Rows are points. A path goes straight from each point to the next, and from the last back to the first. The post is the endless flat space through its rows: a point in 2 columns, a line in 3, a plane in 4, and so on, so that a path can go around it. How many times does the path go around the post? Going back the other way cancels.
In the rows, zero is written as 128.

Post (2 x 3):
[[113 161  73]
 [137 173 171]]
Path (8 x 3):
[[ 93 189 137]
 [128 210 133]
 [109 179 162]
 [114 137 139]
 [180 109 160]
 [166 101  70]
 [116 129 101]
 [ 87 140 142]]
Times around: 0

Post (5 x 6):
[[143 152 166 217 175  92]
 [114 139 100 108 176 186]
 [126 164 146 135  88 134]
 [124 146 117  60  67  74]
 [109 155 134  56 154 165]]
Path (13 x 6):
[[129 178 122 199 159 103]
 [ 75 142  95 127 170 132]
 [ 85 110 101 111 151 194]
 [137 136 155 100  69 162]
 [170 128  92 124 145 175]
 [131 160 133 143 226 141]
 [117 169 110  77 130  78]
 [ 64 173 120 139 148 116]
 [ 94  92  80 104 176 119]
 [128 139 177 128 172 142]
 [165 158 147 157 122 144]
 [180 155 173 126 105  77]
 [155 174 122  93 122 117]]
Times around: 2

Post (8 x 9):
[[111 134  91 104 119 149 155 107 179]
 [147 117 151 159  76 165  55 140 138]
 [ 98 161  16 161 114 164 126 164 152]
 [ 94 138 163 149 176  99 111 172 111]
 [166 102 145 127 178 206 104 166 120]
 [168 106 132  67  92 101  47 146 162]
 [130  76 101 128 122 124 180 106  70]
 [142 131 140  94 173 118 174 220 111]]
Path (15 x 9):
[[178  80 124  89 129 139 132 108  99]
 [129 172 150  96 113 149 129 153 123]
 [132 130 111 122  92 203 146 184 122]
 [102  97 159 150 136 136 116 137 126]
 [174 103  99 131 150 178  91 170 164]
 [148 116 130 176 159 169  95 143 119]
 [151 122 127 145  91 172 120 178 155]
 [132 116 173  97 136 102 144 194 200]
 [142 106 112 152 112  93 124 110 120]
 [192 150  96  41  98  84 106 185 153]
 [174 131 150 148 144 181 144 106 164]
 [156  70  28 136 121 119 144 133 145]
 [ 90 131  77 115 117 130  96 182 207]
 [114 132 139 147 102 230  99 184 110]
 [ 83 187 147 142 112  89  62 126 110]]
Times around: 0

Post (11 x 12):
[[166 147  99 115  86 103 124 179 146 129  95 103]
 [171  87  45 139 131  82 123 105 156 145 121  86]
 [ 83 105 160  65 132 144  88  99 169 170 142 160]
 [172 123 175 106 156 114 192 140 131  96 137 133]
 [124 142 201 155 200 147 157 155 180  99 122 163]
 [ 95 102  70 113 114 166 131 122 163 137 115 136]
 [147 130 150 168 128 172 120 157  98  93 118  97]
 [115 116 157 116 123 151 100  88 156 107 122 175]
 [147 107 193 109 103 128 145 145 160 117  88 106]
 [168 111 145 161 185 127 159  82 106 142  94 137]
 [152 120 126 117 219 108 192 118 104  65  77 107]]
Path (21 x 12):
[[199 111 152  81 173 121 164 130 132 145 128 155]
 [173 102 154 128 110 119 135 130 125 127 117 184]
 [148 122 142 129 168 140 154 127 124 107  69 153]
 [143  89 110  80 159 147 130 109 105 114 155 102]
 [140 156 148 124 230 147 126 124 122 113 131  99]
 [142 159 188 104 139  92 162 103 153 106  89 124]
 [ 82 122 114 113 103 154 126 151 118 113 121 145]
 [141 104 146 116 160 141 125 174  99 105 170 137]
 [139  65 193 122 168 161 114 128 107 148 119 142]
 [147 118 142 103 183  95 162 112 109  94 129 140]
 [145 110 162 110 141 115 150  85 106 128 138 135]
 [131 115 137 137 144  90 135 102 249 158 125 154]
 [138 129 164  69 148 126 140 105 152 127  92 157]
 [184 125 147 133 142 153 200 184 130 148  99 121]
 [139  87 132  83 135 129 158 180 135 153 148 136]
 [ 98 101  89 127 168 126 131 147 163 155 138 111]
 [114  83 116 136 135 165 129 165 109 137 112 139]
 [126 112 166 106 156  94  60 120 224 161  79 166]
 [189 138 127 119 191 107 143 148 153 126  66  79]
 [131 150 154  85 170  87 144 112 173  66 118 112]
 [175 148 175 116 181 123 114  93 124 104 107  97]]
Times around: 0
